Each wall is flat, endless, passes through zero and stands at right angles to its row. A trip goes straight from one point to another. Which walls does it cross, in order?
In the rows, zero is written as 128.

Walls:
(1): [101  96]
(2): [136 157]
(3): [146  68]
(4): [145  90]
(5): [116  94]
Trips:
[152  76] to [ 98 106] => none
[209 101] to [124  87] => 5, 1
[141 156] to [148 116] => 4, 3, 2, 5

Walls:
(1): [138 136  96 131  85 147  83  73 131]
(2): [ 95 145 216  56 158 100 131 103 108]
(3): [130 169 131 162 124  63 109 134 111]
(4): [138 166 157 122 123 127 106 121 137]
(5): [ 97 134 128 188  97 139 104 152 147]
(6): [134 101 164  91 130 106  90 192 140]
Trips:
[153 175  96 105 129 108 169 109 148] to [111 161 195 117 188 178 129 110 114] => 2, 1, 3
[154 162 130 134 109 170 179  83  89] to [149 138 143 205 163 122 118 211  68] => 3, 1, 5, 4, 6
[126 130 127 135 182 120  83 156 109] to [149 197 124 187  96 102 108 135 189] => 2, 1, 6
[ 92 138 130  85 144 105 144 170 103] to [126  73 176  90 188 146 157 107  98] => 3

Walls:
(1): [125 112 129 122 120 162 138 128 157 127 149 113 169 145  69 136 134 150
 162 132]
(2): [164 145 104 171 120 111 119  71 121 138 116 166 125 152  87 126 136  93
 100 124]
(3): [145  60 132 145 122  76 143 102 170 128 185 108 136 157  85 160 137  63
 140 106]
(4): [175 121 135 193 105 166 216 148 163 107  75 149 132 119 144 138 122 129
 129 159]
(5): [ 90  98 160 158 123 119 126 148  67 159 145 152 138 124 179 121 149 117
 164 107]
(6): [138 124 113 146  93 114 154  93 130 111  75 115 127  51  68 109 152 120
 177 135]
Trips:
[137 142 143 119 153 111 123 178 159  89 163 177 114 116 132 134  89 157
 155 167] to [141  61 117 109 113 201 150  86  80  96  83 109 176 118 144 167 104 122
 137 141] => 6, 5
[ 95 135 153 119 116 154 140 133 137  86 132 173 148 190 153  95 224 150
 127 115] to [119 119  95 136 110 146 131 178 111  81 128 135  48 117 235 130  82 120
 164 154] => 1
[ 45 143  96 155 151 146 122 161 111  44 108  38  88 121 126  90 172 105
 133 118] to [182 101 122 126 151 123 121 143 183  62 123 148 137 185 141  57 105 107
  92 138] => 5, 4, 6, 3, 2
[ 62 130 112 132 132 119  80 121 131  66  93  77 200 105 102 163 141  91
 103 139] to [108 125 112  90 173 131 128 142 109  85 126  80 128 154 102 110 147 132
  90 174] => 3, 6
[110 129 128 155 163 141 137 165 167 214 122 173 121 125 115 140  87 148
 168 156] to [170 104 190 112 153 174 134 100 100  98 109 104  79 117 155 123 123  65
 148 141] => 1, 6, 3

Walls:
(1): [112 127 120  81 150 127 125 134 147 168 139  99 101 140 148 115 129 164
 147  51 159  96  98  85 199 145 159 118  87 201 147  92 130 149 142 162
 162 118  94 154 134 135 120 109 150 148 154 168]
(2): [132 192 121 133  80  91 117 153 114 141  91 106 146 115 110 115 190 115
  98  95 158  96 169 121 121  94 101 141 110 140 166 108 121 145 134 117
 135 195  59 196 120 107 116 136 136  67 148  92]
(3): [ 70 147 155 128 130 134 124 131 109 160 163 134 122 131 131 142 132 150
 168 110 124 110  76 110 161 178 213 150 110 179  93 109 119  78 109 123
 149 146 125 135 105 103 134  82 159 132 122  83]
(4): [ 81  96  98 117  84 122 150 172 120 135 158 105 192  97 167 114 122 157
 190 164 140  84 110 115 205  98 146 178  99  78  99 141 124  80 145 135
 118 167 176 150 147 100 103 149 112  77 126 123]
(5): [153 115 131  80  62 118 155 126 134  92  91 182 157 127 108 118 150 128
 145  53  88 179  94 157 137 168 106 138 133 163 127 133 130 128 108 134
  91 141 118 127 117 144 123 111 174 126 133 164]
(6): [149 111 136 135 111 179 129  85 158 118 143 203 115  55 124  85 194 118
  81 176 116 143 189 145  65 193 104 143 164 114 101 106 161 118 156 107
  84 169 114 124 116 168 118 171 139 120 191  97]
Trips:
[ 60  99 131 115 166  88 146 138 147 128  97  94 157 119 154 105 149 127
 108 138  56 168 144 159 118 136 116  99  82  39 117 131  97 143 117  74
 154 121  70  76 140  98 124 109 182 138 185 170] to [184 123 138 119 122 135 173 177 123 125 104 120 110 124 135 206 138 208
 102 138 134  85 138 118 187 124 135 120 144 101 127 149 157  74 139  67
 105  82 195 164 140 112 193 149 161 129  44  86] => 4, 6, 5, 3
[164 181 135 112 131 181 120 141 152 136 150 167 117 129 133 171 150  75
 221  93 158 138 123  99 168 138 146  94 102 120 133  96 133 110  51 133
  56 107 140 110 140 173  69 148  99 127  87 110] to [100 136 128  99  93 125 113  88 128 175 183 136 128 127 112 145 159 112
  45  83 163 122 160 129 132 141 164 123 119 166 128  78  44 184 144 165
 142 142 145 129 189  93 121 147  74 133  63 155] => 4, 2, 5
[171 124  78 135 116 133 145 106 149 155 125 110 137 138  84 125 129  96
 149 108 156 182  75  80 174 120 141 130 173 116 144  88  87 121 121 162
 127 148  95 105 118 196  76 126 160 154 175  71] to [154 113 135 162 120 152 138 128 131 195 141  92 157  54 133 167  85 131
 120 129 124 113 153  89 104 199  99  45 201 123 128 149 120 172 123 171
 171 167 109  92 148 130 145 131 187 140 152 169] => 2, 3, 5
[118 103 115 141 148 206 159 154 181 121 149 148 107 119  97 117 123 129
  65  90 127 111 105  85  88 158 131 164  90 156 190 107 139 168 123 146
 170  98 148 131  97  99 137 134 170 140 123 155] to [183 110  77  85  96 115  75 133 177 148 102 103 157 203 137 222 109 101
 136 131 138 162 152 117  64 131 189 128 158 111 152 163 167  78 189 171
 154 108 154  79 138 139 126  85 124 100 146 110] => 3, 6, 5, 1
[203 173 139 160  69 125 101 167 130 165 203  60 126 117 162 144 158 163
  81 141 129 117 129 142 163  74 122  64 121 139 120 114 108 146 101 135
 166  76 129 179 111 122  93 127  96  79 137 141] to [203 110 115 172 165 166  59 149 122 149 155 112  89 115 147 121 165 133
 136 147 159 177  46 184 103 164 124 148  85 222 167 146 180  71 137 186
 110 119 119 180 169 174 164 134 145 108 166 149] => 4, 3, 6, 5, 2

Walls:
(1): [155 113  96  95 201 137 121 132 100 157 138  94 135  72 135 126 111 121
 171 148 131 161 128  91 120 144 108 149 113 127 131 185 105 117  96 131
 119 112 131  86 200 121 180 155 126 153 134  85]
(2): [ 52 147 143  36 186 152  66 155  74 139  69 129 156  56 153 111 147  87
  96 133 153 168 140  62 128 140 115 107 128  77 119 122  93 106 149 135
 145 147 124 132 173 159 169 124  97 108 120 133]
(3): [173 176 173 139 154 188 145 115 191 104 157 132 139 140 150 139 101 129
 125 185 125 136 149  56 131 151  76 158 110  86 107 128 125 110  80 204
 127 170 101 161 128 103 142 167 159 152 107  82]
(4): [124 116 134  87 125 123  96 128 142 107 148 149  94 112 134 154 116  94
 170 145 106 109 155 163 142  72  93  98  90 104  92  97 194 131  98 129
 151 101 129  88 162 149  85 129 128  67 127 130]
(5): [ 59 128  26 126 116 112 112 146 151 130 165 213 163 168  73  65 154 154
 153 151 126 155 100 127 153 116 115 116 168 148 169 120 118 145  95 111
 187 145  90 184 118  87 157  96 208  86  67  58]
(6): [148 178  65 145 123 139 129 121 148 121 139 112 130 113 133 140  56 134
 142  93 109 174 139  91 110 155 165 132  87 148 184 108  80 118 195 107
  81 143 197 144 181 151 131 165 165 100 167 101]
(7): [129 149 132 150 124 131  93 110 104 128 136 108  74 195 155  98 120 143
 133  95 105  74 155 100 111 160 139 152  71  93 122 116 102 133  63 151
 111 107  99  84  77  98 125 136 103  90 105 167]
Trips:
[125 167 124 126 104 179  64 122 132  74  95 154  94 156 136 110 130 142
 152 155 139 140  82  71 142 106 137 110  93 114 161  92 106 120  96 141
 105 128 125  55 120 130 104 102 114 118 108 104] to [121 183  57  61  91 127 180 159 143 133  98 137 185  93  80  44 120 166
 161 145  96 130 123  93  93 118 113  83 120 129 135  83 100  63 115 116
 148 142 124  83 174 137 102  93 143 132  97 133] => 1, 7, 3
[149  87 100 140 134 105  88 101  54 142 103 164 158 162 106 147 135 143
 115 150 140 144  84 119 131 165 156 148 128 145 126 153 147 181 114  67
 147  84  76 155 106  99 114 166 159 104  71 180] to [ 83 110 118 113 171 153 150 141 130 166  39  68 120 124 115  85  89 189
 139  56 186 134 143 167 109 151 140 145 134 153  97 149  96 165 163 112
 142 205  85 122 138 180 111  99 107 140 102 129] => 2, 1, 7, 5, 6
[144 121  87 139 154 119 103 118 160 142  88 153 132 199  83 133 148 109
 138 195 176 186 174 156  68 106 155 172  34 118 137 155  71 120 114 108
 157 122  93 138 188 134 105 146 155 134 121 124] to [157 122  99 134 124  99  75 117 139  91 151 192 143 117 141  99 168 137
 111  53 130 147 158 139 118 136 146  87  90 133 172 159 138 115 136 148
 144  33 145  80  98 109 125 115 100  90 125  87] => 3, 1
[140  90  71 126 114 132 139  99 167  88 104  98 118  79 167  78 191 105
 133  99  99 125 139 131 133 164 119 104  99 146 125 122 165 133 128 153
 170 142  97 131 156 163 163 206 120  63 108 168] to [ 47 154 132 107 114  83  71  25 111 106  98 107 126 154  88 188  92 153
 130  91 102 112 163 127 138 129 196  96 213 179 101 107 112  89 155 135
 161 143 115 140 104 147 163 100 184 196  67 156] => 1, 6, 4, 7
[170 142  55 146 146  95 213  88 112 128 155 156 178 145  99  78 101 142
 172 125 142  76 143 217 193 106  57 177 144  79 132 109 132 121 130 130
 107 151 131 122 120 132 139 105  86  96 127  50] to [ 85  59 108 128 182 160 117 133 132 153 104 129 130 118 158 162  83 122
 116 130 144  50 120  54 156  75 131 133 181 109 111 238 204 139 117  95
 148 101 127 153  83 138 126  89 153 140 122 109] => 3, 2
[ 93  97 148 183 115 165 130 146 137 154 154 106 117  67 138 137 130 118
 113 194 114 184 119 147 189 103 111 101  90 111 107 119 147  79 115 141
  59  84  76  93 158  76 120 126 176 159 172 118] to [143 115 106 175 123 177 129 149 177 128 168 137 133  83 114 133 118 106
 198  56 121 159 132 120 114 193  76 135 173 141  84 191 124 127 127 121
 138 133 176 139 168 160 163 139 133  91 146 129] => 6, 5, 4
[ 88 135  99 134 132 101 159 126 144 144 134 125 149 128 201 141 127  90
 128 101 127  92  99 109 141 158 147  89 148 122 107  92 114 168 145  78
 155 113 104 134  98 154 177  97 161 138 132 107] to [103 108 147 122  51 127 149 126  99 118 128 100 113 177  91 138 122  97
 119 137 166 125 113 121  81 116 160  92 184 140 103 135 154 138 100 101
  93 116 175 123 137 140 134 153 133 102 129 141] => 6, 2, 5, 4

Walls:
(1): [124 127 135 186 119 123 143 143 114 161 149 112  89 125 187  52 136  89
 105  81 127  50 149  87 140 153 118 151 121 131  70 156 106  73 182 168
 135 164 168 140 127 133 155 124 152 122 106 177]
(2): [140 157 114 147 124 130  95 191 141 144 109 147  99  97 145  71 149 135
 111 163 126 101 133 146  71 159 154 166  96 130 163 110 146 168 102 182
  95  71 124 226 119 151 142 148 169 136 111 133]
(3): [ 77 110 158 105  80 129 129 147  88  55 142  78  98 138 146 128 155  84
 138  56 112 118 169 159 162  95 174 175 145  86 102 199 135 185 142  75
 113  92  79 113 164 151 109 161 120  44 158 175]
(4): [128  67 119 146 100 113 124  93  86 120 135 126 139 100 161 138 133 175
  83 174 125  96 112  83 114 164  82 107 123 124 148 119 128 108 117 170
  97 114 109  97 202 162  96 178 162 107  98  89]
(5): [122 177 147 157  94 106 143  91 148 124 124 178  86 125 184 140 153 183
 148  78 126 155  65 112 147 141 129 148 117 161  46  54 118 121 120 102
 171 137 117 190  77 116 151 116 121  28 152 153]
(6): [139 172 126 149 129 115 105  89  80 117 127 153 117 135 128  97  74 138
 151 181  61  87  98  88 144  79 112 118  31 105 155 152 158 126 103 230
 123  53  43 179  77  88 172  79 135 171 143 149]
(7): [145 129  70 157  99 141 132 121 167  82 153  74 175 113 192 110 105  73
 114 107 104  53 135 110 129 139 151  69 108 138 137 103  93 150 117  98
 112  82 164 107  75 136  96 187 147 140 169 184]
Trips:
[130 109 139 130  59 155 176 146 199 130 161 150 190 154 174  58  87  57
 104 121 195 137 152 126 195 144 179  72 113 134  75 142 125 118 105 126
 118 149 137 123 166  93 112 143 202 170  90 153] to [165 120 166 112  47 112 188 109 125  90 136 159 135 111 122  81  35  93
 115 155 121 137  96 163 130 152 131  97 191  95  82 135 133  58 126 122
 134 136 140 140 175  99 127 119 143 132  93  78] => 3, 4, 7
[111 121 114 137 103 150 142 131 138 107 131 163 179 114 159 150 123 139
  94 152 186 120 152 151 107 136 151 127  96  86 156 109  84 165  65 115
 100 121 130 138 141 171 103 141 182  55  91 174] to [173 106 113 139 116 174 111  79  96 171 165 137 131 121 103 128 154 178
  91 144 130  74  98 155 150  80 118 139 105 120 161 111 123 148 130 114
 136  99 141 117 108 131 147 115  62 160  72 115] => 5, 3, 6, 7, 2
[153 121 131 136 146 128 234 109 108 197 143 103 113 151  92 102 148 112
 147 153 172 166 135 107  85 173 137 134 104 140 145  98 126 132 114  64
 182 124  93 100 164 157 107 104 111 198 116 113] to [129 159  97 140 107 106 130 163 183 161 160  83  99  69 101  99 109 121
 136 108 111 195 144 140 161 169 152 139 146 165 166  88 102 122  79  93
 156 144 147 133  38 149 131 122 179 182 141  85] => 2, 7, 5
